Each point is reached from the start by the listed moves, each made 0, 1 or 2 times, or once backwards (-1), plus a little noise. Say if it took an odd or an even number of moves. Then give how often each move was made.
(in the rows, 128 means zero)

Moves:
(1): [160, 142, 134, 129, 116]
(2): [110, 179, 132, 122, 140]
Start: [138, 145, 127, 122, 147]
Points:
[ 70, 233, 126, 108, 181] => odd (-1, 2)
[101, 249, 135, 110, 170] => even (0, 2)
[117, 197, 130, 115, 159] => odd (0, 1)
[ 90, 183, 126, 119, 172] => even (-1, 1)

Moves:
(1): [167, 131, 135, 126, 127, 130, 133, 128]
(2): [120, 161, 138, 121, 126, 119, 132, 118]
(3): [135, 118, 182, 139, 139, 112, 124, 128]
(4): [125, 133, 120, 157, 122, 140, 136, 129]
(5): [132, 135, 122, 127, 187, 128, 135, 130]
(6): [129, 127, 137, 122, 125, 164, 122, 125]
Start: [126, 126, 129, 131, 122, 101, 149, 117]
Points:
[178, 119, 249, 166, 190, 157, 151, 112] => odd (1, 0, 2, 1, 1, 2)
[186, 197,  76, 164, 153, 138, 190, 110] => odd (2, 1, -1, 2, 1, 0)
[ 68, 184, 159, 135,  48, 164, 143,  91] => odd (-1, 2, 0, 1, -1, 2)
[212,  87, 195, 188,  49, 196, 148, 119] => odd (2, -1, 1, 2, -1, 2)
[169, 120, 199, 157, 120, 172, 147, 111] => odd (1, 0, 1, 1, 0, 2)

Moves:
(1): [149, 120, 126, 127, 135, 124, 123, 130, 126, 130, 119, 138, 114, 119]
(2): [118, 147, 118, 130, 127, 112, 121, 124, 139, 128, 126, 146, 128, 125]
(3): [124, 131, 147, 116, 130, 124, 117, 124, 150, 126, 130, 121, 122, 133]
(4): [132, 127, 134, 146, 133, 116, 128, 120, 126, 115, 129, 120, 122, 137]
(5): [130, 139, 136, 119, 157, 148, 121, 124, 110, 120, 134, 132, 136, 130]
(6): [140, 144, 123, 143, 117, 149, 129, 133, 120, 126, 126, 118, 111, 117]
(7): [134, 135, 148, 128, 135, 121, 159, 120, 139, 120, 142, 132, 128, 128]
(8): [130, 132, 131, 133, 132, 128, 124, 153, 121, 127, 144, 131, 129, 133]
(9): [125, 122, 101, 120, 146, 142, 121, 135, 142, 129, 135, 121, 130, 134]
(10): [120, 118, 123, 142, 131, 131, 132, 122, 134, 155, 128, 137, 116, 133]
(11): [131, 127, 128, 124, 125, 126, 124, 115, 127, 122, 147, 133, 127, 126]
Start: [145, 137, 128, 149, 123, 114, 117, 117, 119, 143, 131, 139, 131, 114]
Points:
[ 89,  88,  54, 157, 141,  82,  72,  89, 215, 197, 113, 144, 102, 154] => odd (0, 1, 1, 1, -1, -1, -1, -1, 2, 2, 0)
[213, 131,  83, 223, 145, 123, 130, 130, 148, 138, 168, 128,  39, 108] => odd (2, 0, 0, 2, -1, 2, 1, 1, 2, 1, 1)
[135, 140,  96, 168, 125,  80, 103,  47, 158, 188, 146, 214,  93, 101] => even (1, 2, 0, 0, 0, 0, 0, -1, 0, 2, 2)
[147, 105, 135, 128, 247, 164, 151, 100, 133, 153, 249, 165, 141, 156] => odd (0, -1, 0, 0, 2, -1, 2, 1, 2, 2, 2)
[177, 182, 135, 159, 161, 187, 159, 138, 113, 140, 240, 157, 103, 102] => even (0, 0, 0, -1, 1, 2, 2, 2, 1, 1, 2)
